Each row of a before or after table is a point. The points were changed in one or more steps. Then noise was added and the rows were shuffled. The steps act on columns, c1 being the first. Write out the steps. A step turns or swaps two columns, mirrors them in a line or flattens them onto one, adds a multiple of one to another, or multiplies or shifts one. Angles are multiples of 10 degrees, from the lower column toward the higher: turns from -170 to 170, lines from 10 to 170 but not 90. Use the fewest steps. Two steps may share a column if one is a turn and the other turns, adds or multiplies; they go together, in the order done. Otherwise the lowest column goes first.

Before:
[[ 18   7]
 [ -6 -12]
 [ 14  16]
 [  6   6]
 [ -4   4]
 [ 20  -3]
 [ -1   9]
 [ 10  -1]
 [-16   2]
 [ -7  -9]
 [ -2  -4]
 [ 13   7]
 [ -1  -1]
 [  9  -6]]
After:
[[ 40   5]
 [-21  -4]
 [ -3   3]
 [ 27  -3]
 [-48   0]
 [ 60  -1]
 [ -3  -2]
 [ -7  -1]
 [ 42   7]
 [-18  -4]
 [ 17   2]
 [ 29  -1]
 [-13   0]
 [ 54   3]]
Steps: multiply c1 by 3; multiply c2 by 0.4

Before, 9 rows:
[[ -9  -4   2  -5]
 [ -8  -3  -8 -13]
 [  3 -11 -17  -8]
 [-17  -9  10  -6]
 [ -2   4  -8   5]
 [  2 -16  -4  13]
 [ 28  -9  16  -2]
 [-19 -21   0 -10]
 [ 49   9  35  12]]
After, 9 rows:
[[  6   3   6   6]
 [-32  -9   0  -3]
 [-60   7  -5  13]
 [ 10  -8 -17  -8]
 [ 11  -1   3 -13]
 [  0 -18   5  10]
 [  6  -9  16 -10]
 [ 16 -18  -9 -14]
 [  7  -3  -6  -6]]
Steps: turn c1 and c3 by 150 degrees; turn c2 and c4 by 10 degrees

Before:
[[-34   4  12  21   6  43]
 [  9  29   6  11  42  34]
 [ 34  23 -14   6  32  15]
 [-42 -30 -49 -45  55  41]
 [ 11 -26 -57 -31  -6 -18]
 [ 25  32 -36  17 -21  36]
 [-12 -28 -48 -31   8  41]
 [ -6  23  20  31  -9  14]
 [-54 -34   5  -5 -30   1]
 [-11  45 -43   9  36  33]
 [-12  11  16 -32 -19 -23]
 [  6 -33 -27   3 -28  23]
 [-48  13  31  -3  17 -29]
 [ 30  27 -49 -16  38 -26]]
After:
[[-47   1  32  -5  16 -29]
 [ 11   4 -58 -25  -6 -16]
 [ 25  -1 -35  12 -22  36]
 [ 35  -1 -13   2  32  15]
 [-34  -5  12  20   6  43]
 [-54   0   5   1 -30   2]
 [-10   0 -45   0  36  32]
 [ -6  -5  21  26  -8  14]
 [ 31   4 -48 -20  38 -26]
 [  9  -1   6   6  42  35]
 [  5  -2 -27   9 -27  23]
 [-12   4 -48 -24   8  42]
 [-12   6  16 -34 -19 -23]
 [-42   7 -49 -37  56  40]]
Steps: flatten c2 and c4 onto the line at 100 degrees

Before:
[[-24  -6  -8   0   3 -11 -28 -60   6]
 [ 34  23  26  36 -13  24  -5 -54   9]
 [-20 -21  26  -9   2  16  55 -10  27]
 [ 44 -25  -5  21 -39   5 -22   1 -50]
 [ 27  28 -14 -32  -7   3   7   6 -17]
 [ 31  -3 -16   6  -1 -37  22   9   6]
 [  5  43 -15  21  -1   1  -5  22 -28]
 [ 51  11  12 -13  17  42   4   8 -26]
 [-13  -5 -33   7 -32  24 -24   2  25]
 [  5 -26 -28 -24  49  18  -9 -24   8]
 [ 30  16 -27 -20  -5  31  36   3 -40]]
After (11 x 9):
[[-25   0  27  18   1  -9  53 -10   2]
 [-17  11 -30  25 -32   7 -21   0   8]
 [-26  -2  -6 -13   5  -2 -30 -63  -3]
 [  2 -12 -31  20  48 -26  -8 -22  -9]
 [ 41 -39  -4   5 -40  21 -23  -2 -32]
 [ 28  -9 -27  30  -5 -23  37   6 -11]
 [ 27   4 -12   2  -5 -29   8   9   7]
 [ 49  -2  13  41  20 -16   5   9  -7]
 [ 30   0 -17 -34  -3   6  18   9   5]
 [  3  15 -12   2  -3  21  -4  20   7]
 [ 39  17  25  22 -18  34  -4 -52  11]]
Steps: flatten c2 and c9 onto the line at 40 degrees; swap c4 and c6

Before, 11 rows:
[[ -6   0  26  15  -6  14  -6  24  12  26  22]
 [ 19  12  28  32 -12  -3 -14  21  -4 -11  14]
 [-10  33 -32   7   9  -2 -15 -18 -26  28 -17]
 [ -1   5  -8 -33  -7  -2  12  20  37   6 -16]
 [-29   5   3 -34   5   8  14  17  24 -12 -35]
 [ 11   4  43 -10 -12   9 -10  12   4   8  26]
 [ 16 -13  25   8   2  21   7  -2  11  17   9]
 [ 21  15  39   8  -7  31  18  18   0  32  15]
 [-19  39  -7  15  -7 -17   1 -26   9  -1 -17]
 [ -3  -4  21   2 -20  -7  18  13  -2   6   4]
 [  3   9  10  10  -7  14   2  20  -2 -12  42]]
After (11 x 11):
[[  2 -11  43 -11 -13   4 -11  14   6   9  26]
 [ 10  28   2 -34   5   2  14  18  39 -11 -35]
 [ 34   4 -32   8   8   4 -15 -17 -42  29 -17]
 [ -3   4  21   2 -20 -11  18  11  -3   7   4]
 [ 42  12  -7  13  -6  -5   2 -31  14  -2 -17]
 [  9  -4  11  11  -7   7   3  23  -2 -12  41]
 [ 11 -23  39   8  -7  24  18  28   0  33  14]
 [  5   1  -8 -32  -7  -9  12  18  60   6 -16]
 [  8 -21  28  32 -12 -10 -14  19  -6 -11  14]
 [  1   6  26  15  -6   5  -5  27  19  26  23]
 [-15 -13  26   8   3  21   7   5  16  17   9]]
Steps: turn c1 and c2 by -100 degrees; turn c6 and c8 by 20 degrees; multiply c9 by 1.6

Before (11 x 14):
[[-26  -4 -49  16   4  -7   0 -19  13  14  30   7  10  -5]
 [  5  -3   2 -14 -10 -21  -6   5  12   1   3 -18 -40  12]
 [  5   8 -19 -13  22 -21  -6 -13 -28   6  -5  20  28   0]
 [  4 -12  -1  46 -17   5   3  -5  -5  12  -4 -14 -15  14]
 [  5  -5  11 -20  20  22  23 -21   4   1   0 -18  32  -7]
 [ -7  10   8  47 -18  14   4   2   6   5  11  -7  15  -6]
 [  4  18  -9 -18 -22  10  17  -5  -9   3  -6  -3 -33  -2]
 [  3  -9  15 -20   2 -17   3   0 -26 -13  60  11  11  15]
 [ -4   4  -3 -12 -20  47  -3   0   5   8  -6   4   0  -6]
 [  1  -4 -16 -23 -11  28  14  -1   6 -34  -6   0  24 -12]
 [-11  -4   5  -7  -8  15  -2 -25  14 -12  -6  50  23   9]]
After:
[[-25  -6 -48  16   6  -6  -1 -19  15  13  32   6  11   1]
 [  4  -4 -16 -21  -4  28  14  -4  10 -35  -5   0  25 -11]
 [ -5   4  -5 -12 -17  45  -3  -1   9   9  -6   4  -2 -12]
 [  7  -6  12 -19  22  22  24 -21   4   1   1 -19  30   1]
 [ -7   9   7  49 -15  11   3   3  10   3   7  -7  15 -10]
 [  7   7 -19 -13  21 -21  -5 -14 -29   7  -7  21  29  -4]
 [  4 -11   0  47 -22   6   4  -8  -7  13  -6 -12 -14   6]
 [  3  18  -9 -19 -20  10  19  -4  -3   5  -7  -3 -33 -13]
 [  6  -3   1 -13 -14 -18  -6   6   8   1   1 -18 -39  11]
 [-10  -5   5  -7 -11  16   0 -24  11 -13  -6  50  23   9]
 [  3  -9  14 -20  -2 -17   3  -1 -29 -14  60  12  12   6]]
Steps: turn c5 and c14 by 20 degrees; turn c9 and c14 by 20 degrees

Before:
[[-45  13  14  21 -60  29   6  25  24  13 -42 -17  23 -28  14  39  21  -8]
 [ -8   0 -25   1   9  38  -4 -26  17 -12  -1 -36 -15 -42  33  -6  -4  20]
 [ 27   7 -20   7  16  20 -40 -13 -23 -15  17   0 -18  -9  33 -11 -11  -5]
 [-11 -24 -15 -22 -11 -27 -39   0 -28 -34   7  28 -26 -24  21 -24  -5  12]
 [-42  13  38   8 -11  42   6  25   8 -35 -58 -47  34 -23  12  20   3   9]
 [ -3  -6 -29 -50  -1 -12 -33  -9 -33   9 -14  30  -3 -26  15   8   2   0]
 [-41 -22   8 -11 -51  45   3  41  16   6 -37 -20  29   3  -5  30  -8   3]
 [  5  14 -22  -8  16 -11 -21 -14 -35 -39  28   6 -19 -16 -20   0 -13  26]]
After, 8 rows:
[[ 25   8 -20   7  18  19  14 -14 -39 -15  16  35 -17  -9  11 -11 -11  -5]
 [-11 -25 -15 -22  -9 -26  31   0 -36 -33   6  21 -25 -23  -2 -25  -5  13]
 [ -2  -7 -29 -50  -2 -13  31 -10 -34   9 -12  14  -3 -25 -10   9   3   0]
 [-45  13  12  22 -61  27 -12  25   9  12 -43   2  25 -27  25  37  21  -9]
 [ -7   1 -25  -1   9  38 -21 -26  -8 -13  -1  22 -15 -40  36  -4  -4  21]
 [-42 -21   7 -10 -51  46 -12  43  15   6 -34   9  29   3   8  29  -9   3]
 [  6  14 -21  -8  16 -10  11 -14 -14 -39  28  14 -20 -15 -38   0 -13  25]
 [-41  14  36   8 -13  41 -31  23  -1 -35 -58  19  35 -22  13  20   4   9]]
Steps: turn c7 and c12 by -120 degrees; multiply c7 by 0.7; turn c9 and c15 by 40 degrees

Before:
[[  7   8 -17 -27  24 -22  12 -13  -9 -37  28 -11  37  20  21 -49  15   2
   38 -13   3   1  -2  22]
 [  7  17 -42  -4 -10  17   7  -9  -3 -38   1  24 -25 -17  29  12  -2 -16
   29  -4  -9  -4  14 -27]
 [  0 -31 -48  14  -9   5   5   4  10  21  60  -3 -30  14   8  -1 -40  25
   41  46  21  19 -20  -3]
 [ 49 -23 -23   7   4  13  27  28  -3  36  22   5  13 -20 -40  -2  -5 -22
   21   2  -9  18 -35  23]
 [-24   7 -43   6  36  -5 -10  18  -2 -20  23 -30   7   4 -36  21   1   1
   14  51  24  -7 -17   1]
 [ 28  -1 -24  45  39 -12  -2  42  -1 -10  32  10  33  10  24 -13   7  13
  -18  25 -39 -14   0 -25]
 [ 40  -9 -15  -9 -13   7 -14   3  -4  10  -8  40 -10  16   6  16 -18  20
    9   5 -21  24 -15  10]
 [ 15  -7 -40  -3  -1  -3  16  15  28   4  14  48  23  -4   8  -8   3  -6
   -8  -7  -4  15  -3  26]
 [  1  -7   3 -23  14 -34  -6 -18   7 -15  14  23  30  -6  42  -1  34  11
   -3  -8 -16 -13  -6  12]
 [ -6  11 -17   6 -27 -26  18  12  29  27  24   0   6 -20 -13 -25  -7 -25
   18  15   7  10   3   5]
 [-25  10  -5  10  17  10 -12 -26  -6   4  24   2  -8 -36 -29 -36 -26  25
   19  35  11 -17 -31  -4]
 [ -8   3   3 -34   2 -29  12 -15  -3  -4  23  23 -10 -10  -3 -34 -13 -16
   -8  11 -18  17  17  10]]
After, 12 rows:
[[ 50 -22 -17  17   3 -18  24  29   1  37  22   6  14 -23 -40   1  -3 -13
  -16   3  -9  -6 -33  25]
 [-26  12  -4 -17  17  27  -6 -25   6   4  24   1  -9 -25 -27 -34 -25  -4
  -34  36  13 -12 -33 -12]
 [  7   7 -16   0  24  -1  21 -13  11 -36  28 -10  38 -35  20 -48  13  24
   27 -11   3  26  -2  13]
 [ -7   8 -17   9 -26 -29   6  14 -29  29  25   0   7 -24 -14 -27  -9  22
  -16  16   6  -6   3  17]
 [ 16  -5 -39  16  -3  -6  27  15 -24   6  11  48  23   6   8 -10   3   5
   -5  -6  -4   4  -2  17]
 [ 32  -2 -26 -14  38  11 -25  42   2 -14  31  11  33  18  26 -15   7  14
    6  25 -36 -44  -2  -2]
 [  5  13 -41  -5 -10 -14 -26 -11   3 -37   1  25 -26 -32  32  14  -2 -20
  -12  -5  -9   6  13   4]
 [  2  -9   3 -15  16   3  11 -19  -6 -14  13  24  29   0  43  -1  33  37
   -4  -9 -16  23  -5  -9]
 [-25   6 -42 -10  36   0   0  19   2 -18  22 -31   8 -15 -37  23   4   4
    4  51  24  -8 -16 -11]
 [ -8   2   5  17   0 -22  12 -16   3  -4  25  22  -8   8  -3 -34 -16  24
   -8  13 -17  34  15  12]
 [ -2 -32 -49  18 -11  24  -3   3  -8  21  60  -3 -31 -35   7  -2 -39   0
   20  45  20 -15 -18   5]
 [ 40  -8 -16  25 -13  19   9   3   3   7  -9  39  -9  -5   7  18 -17  -3
   19   7 -19   9 -18 -14]]
Steps: turn c4 and c22 by -90 degrees; turn c6 and c18 by -80 degrees; swap c7 and c24; multiply c9 by -1; turn c14 and c19 by 80 degrees
